Every row gives one point. A path goes straight from each point to the next, and from the last back to the first. The post is the endless flat space through its rows: a point in 2 columns, a line in 3, a plane in 4, and so on, so that a path can go around it. How many times does the path go around the post? Going back the other way cancels.
(in the rows, 128 means zero)

Post, 2 rows:
[[135 149 130]
 [136  79 149]]
Path:
[[113 128 148]
 [114  72 114]
 [158  98 100]
 [136 133 108]
 [111 124 133]
 [118 111 181]
 [153  67 196]
 [172 184 104]
 [163  94 147]
 [149 103 188]
 [151  64 160]
 [144 108  94]
 [107 123  97]
 [118  59 116]
 [145 100 108]
 [122 141 126]
 [119 163 180]
 [ 94 111 165]
 [103 182  81]
 [145 114 118]
 [125  52 147]
 [105 155 129]
 [146 116  91]
 [174  91 115]
 [126  88 112]]
Times around: 1

Post (7 x 8):
[[115 113  99 133 115 137 113 114]
 [143  87 127 114 100 132 127 143]
 [120 133 138 146  84  85 128  96]
 [ 98 108 116 140 130  93 146 135]
 [102 235 156 147 157  92  76 195]
 [119 113 136 125 122  75 125  74]
 [176 118 160 107 125 161 153 106]]
Path:
[[142 133 153 146  71  70 126 117]
 [121 111 133 155 152 121 109  98]
 [107 133 155 114 131 163 123 192]
 [129 151 119  66 143  98 113 115]
 [131 197  59 154  81 130  92  93]
 [120 146 137 177 147  81 109  80]
 [ 82 106 161 148  94  76 120 196]
 [113 110 119 115  94 120 155  96]
 [129 161 100 146  79 114  99 131]
 [139 117 131 128  80  64 148 109]
 [163  93 192  72 114 102 143 150]
 [ 99 159 145 172 150 160 110 117]
 [173 176 157 157 158 170 123  95]
 [104 200  62 155 151 113  79 133]
 [154 182 211 113  66  70 149 122]
 [119 142 169 141 119 168 132 139]
 [160 173 185 136 152 130  91 187]
 [164 136 108 143 102 141 112 190]
 [135 126 100  92 118 145 136 155]
 [152 144 143 114 119 163 160 111]
 [157 122 101 126  74 122 111 114]
 [180  96 144 133 108 102  90 117]
 [101 178 168 168 100 102  92 168]
 [ 43 128  74 124 137 158 106 144]
 [141 114 129  99 141 110 138 100]]
Times around: 1

Post, 11 rows:
[[112 133  99 118 140 140 162 166 109 139 134  81]
 [ 90 182  77 144 136 127 134 182 113 148 137  98]
 [100 130 152 126 101 114 134 160 144 126 142 118]
 [106 166 114 137 131 103 166 153 111 109 112 126]
 [123 146 141 142  72 125 180 114 108 127 136 141]
 [134 120 174 123 133  93  83  96  74 162 124 143]
 [126 105 148 145 111 145 159 130 136 126 112 156]
 [186 121 181 118  90  91  87 111  56 121 125 151]
 [ 89 106 178 175 133 108 103 116 129  92 164 119]
 [118  76 143 171 140 105 133  77 165 103 163 158]
 [108 156  61 124 106 148 148 146  99 145  92  78]]
Path, 25 rows:
[[135 133  83 154  85 134 134 143 101  85 157 154]
 [168  98  86 106  98 118 161 160  77 102 165 103]
 [ 60 177  80 154 135  92 113 186 126 103 159 114]
 [136  71 132 124  60 127  92 135 145 160 173  89]
 [122  92 108 111  94 104 123 100  68 148 112  84]
 [111 201 123 133  90 118 144 142  20 118 172  79]
 [ 72 149  91 183  78 171 136 123 192  75 132 119]
 [158 149 146 106 123  93 109 156 105 123 164  60]
 [ 84 173 153 135 145 119 140 152 155 133 123 109]
 [144 177 128 104 158  88 134 176 117 165 179 136]
 [157 167 136 158 109  91 152 153 108 105 127 129]
 [ 69 138  70 186 156  86 134  98  93 118 100  68]
 [ 63 153 113 164 144  90 148  76 104 122 112 153]
 [ 91 131 168 141 112 130 112 132 148 157 160 146]
 [ 90 157 169 169 193 122 203 137 130 128 182 112]
 [109 145 166 157 153 121 193 161 151 120 106 129]
 [154 163 191 128  72  76 134 142  39 100 124 114]
 [126 116  69 107 180  70 134 148 103 120 180  95]
 [ 90 166 195 103  92 104 181 161 107 122 141 165]
 [132 142 120 118 112 139 180 124 170 175 135 148]
 [100 116 103 133 148 169 133 134 154 154 149  85]
 [ 44 138 128 150 167 142 124 143 135 103 106 130]
 [153 151 135 126 110  97 122 131 125 115 159  85]
 [ 92 121  91 163  65 202 153 118 154 133  87  87]
 [126 164 102 105  90 116  84 132 141 139  86 148]]
Times around: 2
